Each point is reached from the start by the listed moves, each made once or not at all, plus a little noise. Is the number of moves made odd or even? Then give how often each move was made.
In the rows, zero is written as 128.

Moves:
(1): [143, 168, 145, 120]
(2): [82, 176, 138, 175]
Start: [149, 137, 121, 98]
Points:
[164, 180, 138, 95] -> odd (1, 0)
[114, 225, 151, 139] -> even (1, 1)
[152, 141, 117, 94] -> even (0, 0)

Moves:
(1): [143, 102, 117, 101, 103, 136, 106, 125, 136]
(2): [148, 163, 154, 132, 130, 156, 142, 105, 141]
(3): [124, 89, 155, 102, 87, 165, 107, 162, 80]
(4): [149, 128, 121, 128, 151, 118, 174, 128, 140]
(5): [121, 144, 141, 96, 154, 110, 120, 146, 141]
(6): [112, 156, 116, 130, 142, 138, 148, 133, 164]
Start: [128, 145, 144, 109, 110, 173, 109, 111, 105]
Points:
[164, 141, 189, 86, 95, 230, 151, 121, 83] -> odd (0, 1, 1, 1, 0, 0)
[161, 199, 150, 51, 151, 189, 158, 105, 190] -> odd (1, 1, 0, 1, 1, 1)
[145, 186, 151, 87, 99, 224, 118, 87, 160] -> odd (1, 1, 0, 0, 0, 1)
[104, 151, 173, 50, 108, 197, 101, 171, 105] -> odd (0, 0, 1, 0, 1, 1)
[168, 181, 144, 82, 123, 209, 162, 88, 174] -> even (1, 1, 0, 1, 0, 1)
[149, 150, 118, 86, 126, 181, 148, 115, 164] -> odd (1, 0, 0, 1, 0, 1)

Moves:
(1): [142, 141, 143, 110, 116, 129, 123, 115, 121, 127, 123]
(2): [106, 146, 119, 128, 129, 100, 140, 128, 123, 151, 130]
(3): [118, 88, 134, 130, 118, 123, 109, 142, 140, 133, 113]
(4): [122, 124, 98, 147, 136, 126, 124, 107, 101, 110, 121]
(5): [117, 123, 162, 146, 141, 136, 143, 117, 126, 132, 142]
(6): [129, 137, 132, 110, 118, 143, 146, 146, 132, 160, 132]
(7): [123, 115, 113, 112, 134, 106, 147, 136, 122, 139, 120]
(8): [135, 135, 125, 152, 138, 131, 136, 168, 105, 125, 133]
(9): [128, 126, 136, 147, 143, 124, 109, 119, 123, 161, 111]
Start: [127, 113, 120, 117, 116, 133, 123, 132, 125, 156, 139]
Points:
[92, 98, 160, 165, 135, 123, 135, 184, 106, 249, 133] -> even (0, 1, 1, 0, 1, 1, 0, 1, 1)
[114, 56, 120, 122, 130, 100, 105, 147, 128, 202, 99] -> odd (0, 0, 1, 0, 0, 0, 1, 0, 1)
[114, 149, 101, 97, 102, 117, 144, 115, 88, 193, 136] -> even (1, 1, 0, 1, 0, 1, 0, 0, 0)
[123, 81, 171, 128, 126, 127, 143, 180, 101, 241, 119] -> odd (1, 0, 1, 0, 1, 1, 1, 1, 1)
[98, 110, 170, 102, 98, 123, 147, 143, 131, 221, 138] -> odd (1, 1, 1, 0, 1, 1, 0, 0, 0)

Moves:
(1): [143, 136, 123, 142, 123, 112, 143, 143, 115, 131, 130, 114, 164, 124, 124]
(2): [122, 161, 76, 111, 119, 143, 102, 130, 124, 121, 136, 124, 94, 142, 153]
(3): [161, 100, 153, 106, 134, 117, 172, 111, 93, 145, 117, 89, 122, 136, 129]
(4): [156, 126, 133, 129, 130, 138, 141, 138, 113, 152, 120, 112, 121, 130, 121]
(5): [133, 134, 118, 120, 140, 140, 112, 143, 142, 118, 137, 136, 139, 152, 144]
(6): [119, 133, 148, 133, 109, 150, 121, 139, 131, 107, 101, 123, 145, 113, 118]
(7): [100, 136, 157, 129, 155, 108, 160, 100, 103, 140, 109, 132, 156, 115, 78]
(8): [106, 145, 111, 144, 107, 136, 147, 141, 167, 125, 106, 151, 161, 134, 150]
(9): [109, 121, 175, 146, 123, 133, 114, 114, 124, 146, 137, 107, 173, 109, 109]
(10): [169, 91, 103, 107, 151, 132, 142, 108, 120, 136, 141, 125, 114, 132, 138]
(11): [127, 132, 120, 149, 120, 140, 143, 116, 126, 114, 154, 133, 125, 139, 134]
(12): [133, 151, 135, 154, 101, 145, 110, 112, 132, 112, 125, 160, 124, 134, 162]
Start: [124, 110, 124, 148, 148, 136, 94, 123, 109, 181, 80, 106, 72, 118, 100]
Points:
[100, 116, 193, 128, 146, 144, 125, 73, 40, 193, 41, 39, 122, 85, 45] -> odd (0, 1, 1, 0, 0, 1, 1, 0, 1, 0, 0, 0)
[139, 171, 98, 192, 66, 186, 134, 112, 96, 143, 53, 99, 105, 142, 168] -> odd (1, 1, 1, 0, 0, 1, 0, 1, 0, 0, 1, 1)
[249, 77, 134, 149, 150, 136, 160, 89, 48, 220, 69, 69, 74, 136, 135] -> odd (1, 0, 1, 1, 0, 0, 0, 0, 0, 1, 0, 1)
[111, 196, 50, 213, 75, 166, 100, 130, 136, 143, 93, 154, 105, 147, 180] -> odd (1, 1, 0, 0, 0, 0, 0, 1, 0, 0, 1, 1)
[97, 140, 149, 161, 153, 170, 133, 143, 120, 183, 11, 121, 152, 127, 72] -> odd (0, 0, 0, 1, 1, 1, 1, 1, 0, 0, 0, 0)
[234, 85, 140, 170, 122, 176, 169, 95, 42, 181, 72, 66, 87, 129, 131] -> odd (1, 0, 1, 1, 0, 1, 0, 0, 0, 1, 1, 1)

Moves:
(1): [124, 107, 145, 151, 133, 100, 111, 132, 130, 140, 129, 119, 130, 130, 140, 109, 145, 129, 153, 121, 125, 120, 130]
(2): [127, 122, 134, 128, 136, 125, 124, 134, 120, 127, 131, 120, 147, 132, 149, 132, 145, 147, 126, 121, 135, 128, 111]
(3): [144, 148, 141, 153, 123, 127, 160, 117, 113, 147, 124, 128, 108, 108, 146, 122, 120, 136, 104, 122, 128, 115, 130]
(4): [117, 123, 135, 125, 133, 130, 127, 155, 131, 126, 140, 122, 129, 140, 117, 119, 124, 117, 139, 149, 125, 134, 152]
(5): [126, 126, 144, 114, 104, 147, 127, 112, 130, 146, 114, 123, 130, 124, 149, 135, 139, 116, 118, 117, 111, 117, 123]
(6): [137, 138, 136, 120, 107, 109, 148, 134, 123, 120, 137, 131, 132, 136, 99, 130, 142, 133, 105, 144, 120, 120, 135]
(7): [126, 113, 102, 147, 129, 117, 129, 97, 120, 135, 114, 121, 119, 121, 133, 117, 124, 135, 114, 125, 138, 139, 116]
(8): [129, 122, 116, 116, 137, 144, 132, 97, 119, 106, 126, 126, 112, 143, 129, 126, 136, 140, 130, 127, 129, 138, 111]
(9): [112, 136, 125, 139, 115, 118, 129, 129, 112, 150, 107, 137, 138, 120, 139, 119, 130, 138, 131, 115, 141, 138, 125]
(10): [123, 134, 119, 113, 118, 129, 126, 128, 140, 124, 133, 148, 113, 124, 145, 149, 114, 129, 118, 129, 131, 142, 115]
(11): [153, 118, 148, 138, 141, 110, 148, 120, 139, 130, 127, 137, 151, 134, 144, 118, 151, 127, 132, 128, 136, 123, 114]
(12): [154, 134, 135, 117, 157, 115, 106, 122, 137, 126, 115, 118, 112, 149, 130, 137, 135, 145, 127, 135, 128, 134, 124]
(13): [143, 134, 137, 124, 132, 127, 145, 113, 117, 137, 124, 133, 118, 113, 117, 112, 126, 124, 104, 140, 115, 121, 139]
(14): [128, 121, 136, 131, 119, 122, 112, 154, 127, 141, 122, 121, 149, 140, 135, 143, 137, 152, 156, 133, 127, 122, 112]
(15): [114, 140, 128, 132, 118, 112, 124, 128, 105, 136, 118, 118, 146, 144, 120, 127, 130, 148, 120, 143, 130, 101, 135]
(16): [121, 122, 117, 136, 148, 101, 109, 124, 113, 161, 116, 117, 119, 138, 122, 119, 129, 112, 148, 135, 122, 127, 150]
(17): [121, 115, 106, 108, 116, 130, 138, 118, 129, 108, 124, 131, 120, 121, 116, 99, 147, 97, 110, 140, 129, 124, 110]
(18): [127, 137, 152, 153, 135, 122, 136, 131, 116, 136, 148, 119, 150, 113, 116, 124, 129, 131, 139, 133, 147, 127, 130]
(19): [174, 119, 131, 139, 164, 130, 118, 106, 133, 103, 131, 134, 102, 127, 129, 139, 123, 112, 126, 138, 129, 147, 156]
(20): [132, 131, 132, 131, 140, 144, 122, 119, 123, 134, 125, 133, 118, 137, 122, 136, 138, 148, 116, 134, 125, 122, 128]
Start: [149, 141, 138, 125, 156, 132, 128, 135, 147, 125, 127, 146, 147, 143, 130, 133, 131, 161, 119, 149, 124, 125, 140]
Points:
[128, 173, 171, 202, 112, 66, 169, 159, 69, 193, 113, 119, 195, 139, 110, 110, 142, 227, 102, 189, 157, 97, 149] -> even (0, 0, 1, 1, 0, 1, 1, 0, 1, 0, 0, 0, 0, 1, 1, 0, 0, 1, 0, 0)
[184, 151, 188, 106, 136, 130, 215, 75, 89, 136, 110, 143, 149, 167, 129, 80, 221, 187, 15, 206, 99, 61, 118] -> odd (0, 1, 1, 1, 1, 1, 0, 1, 0, 0, 1, 0, 1, 0, 1, 0, 1, 0, 0, 1)
[248, 130, 176, 164, 215, 72, 125, 35, 85, 175, 64, 111, 128, 210, 171, 149, 214, 249, 74, 185, 118, 94, 119] -> odd (0, 1, 1, 0, 1, 1, 1, 1, 0, 0, 1, 1, 0, 1, 1, 1, 0, 0, 1, 1)
